Each row of a before or after table is a point. The points were changed in one or more steps. Then noise was added and the rows were shuffled. The steps act on columns, c1 being the first. Name the steps. A step turns or swaps two columns, mirrors them in a line or flattens them onto one, adds a multiple of one to another, or multiplies or shifts one. Angles are multiples of 10 degrees, from the lower column toward the higher: turns from -170 to 170, lines from 10 to 170 but not 90. Use the fewest steps. Two steps may share a column if one is a turn and the other turns, adds or multiplies; they go together, in the order done. Otherwise the lowest column goes first.
In the rows, zero is written as 128.

Before (8 x 3)
[[131  71 123]
 [121 114 176]
 [145  77  94]
 [135 141  87]
 [129 159 108]
 [154 118 120]
 [116 135 140]
 [ 89 149 165]]
After (8 x 3)
[[117 118 164]
 [104  75  42]
 [144 154 143]
 [141 136  99]
 [117  79  11]
 [121 141 158]
 [101 165 226]
 [146 103  86]]
Steps: turn c1 and c2 by -30 degrees; add 1.5 times c2 to c3

Before (10 x 8)
[[131 131  60  83 130  79 139 119]
 [152 120 104 105 135 120 150  61]
 [151 133 139 152 132 125 153 111]
 [124 133 143 136 127 121 161 130]
 [145 137 142 129 123 141 110 114]
 [129 141   7 166 125 133 138 115]
 [144 148 139 165  82 132 151 114]
 [123  98 127  95 102 142 149  92]
 [123 114 148 164 113 101 142  97]
 [155  95 147 157 100 112 156 130]]
After (10 x 8)
[[121  96 124 132 101 118 172  94]
 [148 150 138 144  79  96 105 116]
 [123 136 142 122 129  93 131 128]
 [154 120 104 110 133 116 154  61]
 [151 137 139 132 133  94 118 114]
 [130 129  58  68 130 125 156 120]
 [146 137 143 141 124 146 126 114]
 [154  93 147 125 101  92 104 128]
 [126 117 151 114 114  97  93  94]
 [130 141   9 148 127 106 104 119]]
Steps: turn c4 and c6 by -70 degrees; turn c6 and c7 by 70 degrees

Before (12 x 14)
[[ 84 164 137 108 169 110 170 139 123 117 205 118  88 118]
 [ 79 179 114 109 150 181 213 151 153 138 154  99 134 134]
 [ 96 151 149 110 186  81 183 139  65 126 142 147 142 106]
 [155 104 188 127 123 165 168 115 154 151  94  71  75  82]
 [112 170 175  94 156 109 169 112 137 133 174 172 144 118]
 [100 150 128  94 116 139 132 169 135 133 132 118 115 136]
 [ 87 119 117 136 103 147 190 138 142 174 170 129 109 143]
 [117  62 128  63 130  78 126  37  92  47  97 123 132 158]
 [157  74 168  64  77  74 168  80  89  46 111 105 129 106]
 [150 112 157  84 175 128 178 139  89  94 164 169 113 128]
 [160  56  89  47  98  97 120  54 106 101 139  86 157 120]
 [ 96 104 147  97 131 155 189 150 178 143 117 122  87  57]]
After (12 x 14)
[[189  86 147  94 138 133  90 148 130 138  69 122 189  67]
 [150 128 127  95 118  98 114 171 151 138  90 118 133 135]
 [100  42 128  61  91 168 130  36 156  59  79 123 128 158]
 [144 152 175  95 155 125 144 109 135 116 149 172 166 141]
 [ 90 131 150 111 176  69 141 139 188  96  92 148 182 116]
 [135  85 186 124 136 181  75 116  90 150 135  71 169 113]
 [163  97 119 139 128 142 109 136 158 180 109 129 193 139]
 [ 78  54 169  63  42 122 130  79 123  82 155 106 168 127]
 [ 92  35  88  47  89 172 155  53 110 120 187  84 117 101]
 [144 146 137 111 160  97  86 141 169 100 141 118 172 122]
 [ 83  91 159  87 153 117 110 140 128  75 197 170 177 145]
 [172 160 113 111 151 158 133 150 158 127  80 100 215 129]]
Steps: add 1.5 times c1 to c11; turn c1 and c9 by -120 degrees; shift c2 by -20; add 0.5 times c3 to c14; turn c5 and c10 by -30 degrees; add -1 times c8 to c6; swap c7 and c13

Before (11 x 24)
[[158 142 102 184 127 152 119  96 122 147 160 135 116  54 127  46 130 181
  107 155 158 155 127 154]
 [133  92 134 176 120 146 148 128 119 121  98  97  62 149 162 108  86 131
  132 170  89 124  98 100]
 [ 75 150 146 130 115 139 128 186 208 104  93  88 110  78 187 104  53 156
  171 132 179 145 159  95]
 [153 133  84  83 207 205  99 148 119  76  73 143  62 136 116 101  77  72
  123 159 110 156 130 180]
 [173  85 118 147 106 104  83  92 109 170 170 166  86 152 109  75 156 170
  174 153 164 156 136 111]
 [ 85 170 171 183 126 170 127  81  91 168 113 122 162  73 105 121 124 125
  129  93  98  43 134  84]
 [164 154 117  92 127 145 127 109 113 151 115 157 164 161 151  48  94  99
   90 139 120 133 126 192]
 [ 56 168 149 180 122 134 142 188 199  72 146 163 166 164  95  84 121  86
  129 141 151 104 210 182]
 [130 111  86 181 158 150 137 156 145  66  64 197 120  71 165 139 119 157
  100 130  78  77 114 110]
 [147 147 107 161 146 150 128 115 103 140 108 135  56 163 188 110  92 145
  144 129 179 165 200 108]
 [ 62  70  93 156 139 115 104 104 146 123 108 135 160  85 191  83 153  64
  145 161 136 146 168 157]]
After (11 x 24)
[[154 138  80  77 209 206  95 107  81 154  76 145  64 135 117 101  79  71
  122 156 148 160 128 177]
 [ 83 162 169 185 130 176 128 106 177 142 111 123 157  74 108 119 130 124
  121  46  76  93 130  81]
 [164 143  98 185 134 157 114 155 149 125 158 137 122  55 121  48 128 180
  108 158  98 152 126 160]
 [ 69  63  95 157 142 118  98 133 117 118 103 136 163  85 192  79 161  62
  143 136 112 163 166 158]
 [128 113  97 182 157 157 138  77  55 132  67 198 113  73 162 145 125 158
  100  70 152 125 119 108]
 [175  89 120 151 106 109  85 162 173 124 170 160  88 145 113  69 157 168
  170 156  96 155 134 118]
 [ 76 151 150 129 116 138 129 178  79  63  86  88 113  81 188 107  48 152
  169 148 190 131 157  92]
 [148 153 109 161 146 150 131 175 152 142 109 133  52 165 187 103  92 138
  147 173 113 127 194 106]
 [ 53 178 152 186 121 138 144 154  53  83 140 165 165 158  98  95 122  86
  127 106 190 148 212 175]
 [128  97 137 170 122 144 152  87 127 138  95  89  66 154 168 118  89 129
  139 128 128 175  93 106]
 [164 156 118  88 128 148 128 117 157 130 118 156 166 159 143  48  95 101
   84 143 108 142 132 190]]
Steps: swap c8 and c21; turn c9 and c10 by -110 degrees; swap c20 and c22
